Rows are points. A path goes straight from each point to the next, and from the last back to the first. The post is the endless flat space through its rows: a point in 2 columns, a line in 3, a plane in 4, and so on, so that a path can go around it. How many times does the path go around the post? Going back the other way cancels.

Post (1 x 2):
[[-0.06  0.09]]
Path:
[[-0.23 -0.01]
 [-0.08 -0.08]
 [-0.42 -0.20]
 [-0.44  0.29]
 [ 0.10  0.61]
 [ 0.40  0.27]
 [-0.09 -0.21]
 [-0.35 -0.07]
 [-0.53  0.22]
 [-0.41 -0.22]
 [-0.51  0.03]
 [ 0.03  0.40]
 [ 0.43  0.33]
 [ 0.17 -0.15]
 [ 0.34  0.13]
 [ 0.21  0.39]
 [ 0.14  0.00]
 [-0.11 -0.15]
 [-0.52 -0.26]
 [-0.20  0.18]
 [ 0.05  0.36]
 [ 0.14  0.45]
 [-0.18  0.28]]
Times around: 2

Post (5 x 6):
[[-0.17 -0.16 -0.66  0.17 -0.06 -0.05]
 [ 0.12  0.19 -0.17  0.23 -0.15  0.04]
 [-0.02 -0.53  0.74 -0.01  0.57 -0.15]
 [-0.12 -0.04 -0.42 -0.58 -0.27  0.29]
 [ 0.08 -0.30  0.15  0.21  0.30  0.19]]
Path, 34 rows:
[[ 0.31  0.02 -0.08 -0.07  0.25 -0.59]
 [ 0.18 -0.44  0.25  0.26  0.32 -0.18]
 [-0.07  0.10 -0.32  0.11 -0.51 -0.34]
 [-0.25 -0.26  0.09  0.35 -0.17  0.28]
 [-0.06 -0.31  0.15 -0.34 -0.04  0.16]
 [-0.62 -0.58 -0.26 -0.10 -0.14  0.26]
 [-0.56 -0.26 -0.34 -0.69 -0.13  0.33]
 [-0.18  0.30 -0.54 -0.08  0.09  0.61]
 [ 0.03 -0.40 -0.47 -0.27  0.48 -0.06]
 [ 0.16 -0.33 -0.36 -0.06  0.10  0.09]
 [ 0.27 -0.10 -0.07  0.01  0.37 -0.24]
 [-0.16  0.43 -0.40 -0.06 -0.02  0.11]
 [-0.28 -0.08  0.18  0.01  0.07 -0.15]
 [-0.50 -0.47  0.10 -0.28 -0.24 -0.05]
 [-0.02 -0.41 -0.51  0.08 -0.42  0.49]
 [-0.04  0.21 -0.03  0.21 -0.21  0.33]
 [-0.32  0.25 -0.02 -0.42  0.05  0.27]
 [-0.01 -0.03  0.11 -0.12  0.36  0.42]
 [-0.32 -0.06  0.57 -0.10  0.07  0.41]
 [-0.04 -0.28  0.42  0.03 -0.17  0.34]
 [ 0.14 -0.23  0.53  0.49  0.07  0.04]
 [-0.38 -0.13 -0.12  0.35 -0.14  0.02]
 [-0.53 -0.22 -0.52 -0.17  0.13 -0.03]
 [-0.10  0.10 -0.72  0.05  0.35  0.02]
 [ 0.27 -0.09 -0.30 -0.20  0.02 -0.20]
 [ 0.09 -0.48 -0.36 -0.32  0.08 -0.15]
 [ 0.08 -0.08 -0.02 -0.03  0.42 -0.29]
 [ 0.03  0.08 -0.37  0.25  0.15  0.22]
 [ 0.03 -0.33  0.47 -0.10  0.48 -0.26]
 [ 0.12 -0.20 -0.11  0.01  0.05 -0.25]
 [ 0.25 -0.35  0.02  0.30 -0.11  0.06]
 [-0.10 -0.13  0.22  0.44  0.04  0.26]
 [-0.06  0.33  0.20 -0.56 -0.29  0.16]
 [-0.01  0.02 -0.44 -0.32  0.36  0.50]]
Times around: 2

Post:
[[ 0.14  0.27  0.13 -0.05  0.27  0.31 -0.90  0.01 -0.25  0.45  0.37]
 [-0.20 -0.54  0.00  0.39  0.21 -0.29  0.45  0.11 -0.36 -0.26  0.53]
 [-0.12  0.53  0.12  0.10  0.06 -0.02 -0.01  0.19  0.50 -0.19 -0.28]
 [-0.26  0.11 -0.18 -0.44 -0.38  0.41  0.48  0.10 -0.47  0.00  0.11]
 [-0.37  0.26 -0.38 -0.28 -0.34  0.38  0.06 -0.24  0.14 -0.04  0.30]
 [-0.03 -0.42 -0.22  0.28  0.09 -0.18 -0.08  0.38 -0.18  0.12  0.22]
 [ 0.16 -0.49 -0.19  0.00  0.19  0.07 -0.68 -0.06 -0.40 -0.32  0.20]
 [ 0.15 -0.25 -0.21 -0.01  0.16 -0.45  0.38  0.09  0.07 -0.41  0.23]
 [-0.12  0.30  0.44  0.09 -0.36 -0.43  0.59  0.00  0.13  0.15 -0.34]
 [ 0.19  0.21  0.51  0.29  0.22 -0.12  0.32 -0.21  0.20  0.43 -0.59]]
Path:
[[-0.05  0.02 -0.40  0.18  0.63 -0.01 -0.21 -0.01  0.20 -0.14  0.16]
 [-0.31  0.47  0.54  0.00  0.35  0.23 -0.18 -0.41  0.23 -0.29 -0.04]
 [-0.60 -0.09 -0.03  0.46 -0.07 -0.17 -0.26  0.39 -0.41 -0.23 -0.07]
 [ 0.04  0.47  0.47  0.10 -0.20 -0.03  0.08 -0.47 -0.02  0.10 -0.41]
 [-0.24  0.47  0.50  0.56 -0.11 -0.48 -0.08  0.67  0.30 -0.19 -0.03]
 [ 0.01  0.25  0.51 -0.14  0.29 -0.01  0.25  0.52  0.16 -0.02  0.30]
 [-0.64  0.07  0.43 -0.01  0.01  0.11  0.18  0.07 -0.53 -0.04  0.26]
 [ 0.17 -0.41 -0.65 -0.14  0.40 -0.15  0.33 -0.16 -0.15 -0.35  0.58]
 [ 0.16  0.01 -0.27  0.28 -0.01 -0.14  0.03 -0.25 -0.22 -0.42 -0.08]
 [ 0.12  0.24 -0.02  0.16 -0.20 -0.15  0.49 -0.45  0.01  0.21 -0.26]
 [-0.23 -0.03  0.25  0.39  0.10 -0.72  0.14 -0.10  0.03  0.11 -0.22]
 [-0.39 -0.09 -0.05  0.11  0.16  0.10  0.16  0.11  0.04  0.27  0.38]
 [ 0.10 -0.01 -0.11 -0.16  0.14 -0.27 -0.35  0.49 -0.37  0.07  0.06]
 [ 0.31  0.56 -0.21 -0.23 -0.24 -0.16 -0.29  0.22 -0.29 -0.06 -0.50]
 [ 0.24 -0.12 -0.36  0.13  0.16  0.29 -0.15 -0.04 -0.19  0.15 -0.23]
 [-0.03 -0.11  0.05 -0.15 -0.04 -0.30  0.08  0.07 -0.54  0.06 -0.08]
 [-0.30 -0.05  0.26  0.04 -0.02 -0.28  0.63 -0.35 -0.25 -0.14  0.06]
 [-0.30 -0.13  0.26  0.06 -0.25 -0.10  0.18 -0.21 -0.05 -0.05 -0.32]
 [ 0.13 -0.18 -0.10 -0.48 -0.13  0.26  0.30 -0.01  0.24  0.02  0.04]
 [ 0.53  0.11  0.34  0.01  0.26  0.06  0.15 -0.41 -0.08  0.00  0.62]
 [ 0.08 -0.03 -0.15 -0.08 -0.29  0.20  0.17 -0.19  0.32  0.07  0.59]
 [-0.01 -0.27  0.18  0.49  0.46 -0.26 -0.02  0.30  0.30 -0.12  0.11]
 [-0.23 -0.06 -0.10  0.27  0.63 -0.24 -0.52 -0.04  0.44 -0.03  0.44]]
Times around: 1

Post, 17 rows:
[[-0.28  0.06  0.41 -0.44 -0.25  0.14 -0.06  0.18  0.43 -0.09 -0.16  0.15
   0.06 -0.24 -0.02 -0.19 -0.20  0.19]
 [-0.30  0.22 -0.27 -0.07  0.06  0.53  0.24  0.15 -0.02 -0.23 -0.13 -0.02
  -0.03 -0.14 -0.02  0.21 -0.19  0.24]
 [ 0.08 -0.05 -0.73 -0.11  0.09  0.00 -0.14  0.85  0.18  0.75  0.21  0.33
   0.23  0.02 -0.26  0.12 -0.24  0.09]
 [-0.35 -0.36 -0.07  0.16 -0.02  0.18  0.06 -0.54 -0.18 -0.51  0.22 -0.04
  -0.07 -0.01 -0.20 -0.67  0.22 -0.14]
 [-0.14 -0.19 -0.08 -0.03 -0.15 -0.23  0.25  0.23 -0.18 -0.16 -0.33 -0.09
  -0.07 -0.38 -0.19 -0.06 -0.12  0.14]
 [-0.36 -0.25 -0.18  0.05  0.02 -0.02  0.18 -0.85 -0.32 -0.01  0.18 -0.11
   0.01 -0.20  0.03 -0.26 -0.21 -0.14]
 [-0.09  0.07 -0.11 -0.39  0.08  0.03 -0.04  0.17  0.02 -0.48 -0.18  0.14
   0.42  0.04  0.11  0.06 -0.08  0.00]
 [-0.39  0.02  0.15 -0.05  0.38 -0.12  0.33 -0.65 -0.22 -0.23  0.44 -0.58
   0.25  0.03 -0.42 -0.55  0.52  0.05]
 [ 0.60  0.39 -0.52  0.16 -0.01  0.02 -0.60  0.75  0.22  0.48 -0.02  0.26
   0.28 -0.22 -0.11  0.46 -0.30  0.57]
 [ 0.37  0.27 -0.36  0.22  0.11 -0.03 -0.17  0.72  0.07  0.50 -0.15  0.09
   0.38  0.11 -0.22 -0.05 -0.72  0.55]
 [-0.55 -0.34  0.07  0.12  0.14  0.04  0.43 -0.56 -0.47 -0.38  0.44  0.21
   0.34 -0.50 -0.49 -0.45  0.14 -0.04]
 [ 0.33  0.05 -0.20 -0.06  0.51  0.00 -0.21  0.71 -0.36  0.43 -0.02  0.44
  -0.06  0.07  0.15  0.09 -0.24  0.24]
 [ 0.19  0.24 -0.22 -0.06 -0.19 -0.16 -0.40  0.58 -0.25  0.46  0.08  0.27
   0.05  0.23 -0.56  0.29 -0.45  0.30]
 [-0.27  0.22 -0.03  0.09  0.04 -0.10  0.11  0.12  0.40 -0.12 -0.41  0.50
  -0.03  0.05  0.03  0.16  0.03  0.08]
 [ 0.19 -0.07 -0.15 -0.35  0.00  0.05  0.25 -0.24  0.14 -0.35 -0.10  0.37
  -0.05 -0.27 -0.27 -0.07 -0.21  0.35]
 [ 0.28 -0.01 -0.01  0.11  0.06 -0.13  0.06  0.84  0.11  0.28  0.32 -0.04
   0.13  0.17 -0.15  0.38 -0.40  0.15]
 [ 0.02 -0.16  0.02 -0.16  0.15  0.47 -0.02 -0.08  0.27 -0.14 -0.61  0.03
   0.24 -0.16 -0.21  0.33 -0.10 -0.01]]
Path:
[[ 0.29  0.26 -0.39 -0.10  0.32 -0.27  0.14  0.11  0.03  0.26 -0.15  0.22
   0.33 -0.55 -0.48 -0.33 -0.18  0.34]
 [-0.32  0.03 -0.03 -0.02  0.12  0.19 -0.05 -0.24  0.28 -0.05 -0.14 -0.05
   0.32 -0.49 -0.34  0.31  0.11  0.15]
 [-0.09  0.03 -0.08 -0.13  0.41 -0.05 -0.32 -0.09 -0.14 -0.03 -0.21 -0.04
   0.10  0.27  0.09  0.17  0.23  0.05]
 [ 0.15  0.19 -0.43  0.41 -0.20 -0.47 -0.25  0.48  0.35  0.77 -0.40  0.32
   0.12  0.14 -0.30  0.11 -0.12  0.45]
 [ 0.45 -0.07 -0.31 -0.01 -0.02  0.36 -0.09 -0.10  0.01  0.27 -0.15  0.06
   0.17 -0.16 -0.52  0.10 -0.28  0.19]
 [ 0.18  0.14 -0.02 -0.36 -0.42  0.11 -0.51  0.28 -0.42 -0.09 -0.11 -0.41
  -0.14 -0.29 -0.33  0.11 -0.23  0.27]
 [-0.64  0.08 -0.35  0.03 -0.05  0.18 -0.01  0.74  0.42  0.16  0.17 -0.24
   0.23 -0.07 -0.50 -0.14 -0.12  0.12]
 [-0.53  0.18 -0.15 -0.09 -0.18  0.06 -0.28  0.23 -0.06  0.29 -0.09  0.14
  -0.31  0.20  0.29  0.25 -0.55  0.20]
 [-0.16 -0.50 -0.05 -0.32 -0.41 -0.05  0.44  0.27 -0.01 -0.02 -0.16  0.40
  -0.01 -0.26 -0.01  0.20 -0.33  0.07]
 [ 0.18  0.39 -0.12  0.24 -0.20 -0.07 -0.12  0.29  0.12  0.41  0.23 -0.05
   0.08  0.39 -0.09 -0.11 -0.15  0.32]
 [-0.01  0.18 -0.26  0.37  0.11 -0.21  0.26  0.32 -0.14  0.26  0.05  0.58
  -0.24 -0.28 -0.51  0.08  0.00  0.33]
 [-0.14  0.03 -0.05 -0.04  0.09  0.32 -0.21  0.43  0.24 -0.12 -0.26 -0.09
   0.06 -0.35  0.17  0.04 -0.34  0.02]
 [-0.06  0.29 -0.11 -0.08  0.24  0.32 -0.24  0.47  0.01  0.34 -0.15  0.07
   0.23 -0.28 -0.16 -0.41 -0.32  0.48]
 [-0.32  0.64  0.24  0.65  0.48 -0.18  0.02  0.30 -0.24 -0.02 -0.11 -0.61
   0.19  0.20  0.10  0.34 -0.20  0.49]
 [ 0.05 -0.02  0.05 -0.24 -0.27  0.18  0.05  0.33  0.16 -0.14  0.15 -0.05
   0.22 -0.04 -0.03  0.59 -0.54  0.28]
 [ 0.17  0.01 -0.28 -0.39 -0.35 -0.46 -0.36  0.77 -0.02  0.22  0.00  0.81
   0.34  0.33 -0.53  0.39  0.39  0.01]
 [ 0.41  0.32 -0.43  0.07  0.19  0.15  0.11 -0.35 -0.64 -0.35 -0.48  0.00
   0.36 -0.46  0.24  0.17 -0.15  0.21]]
Times around: 3
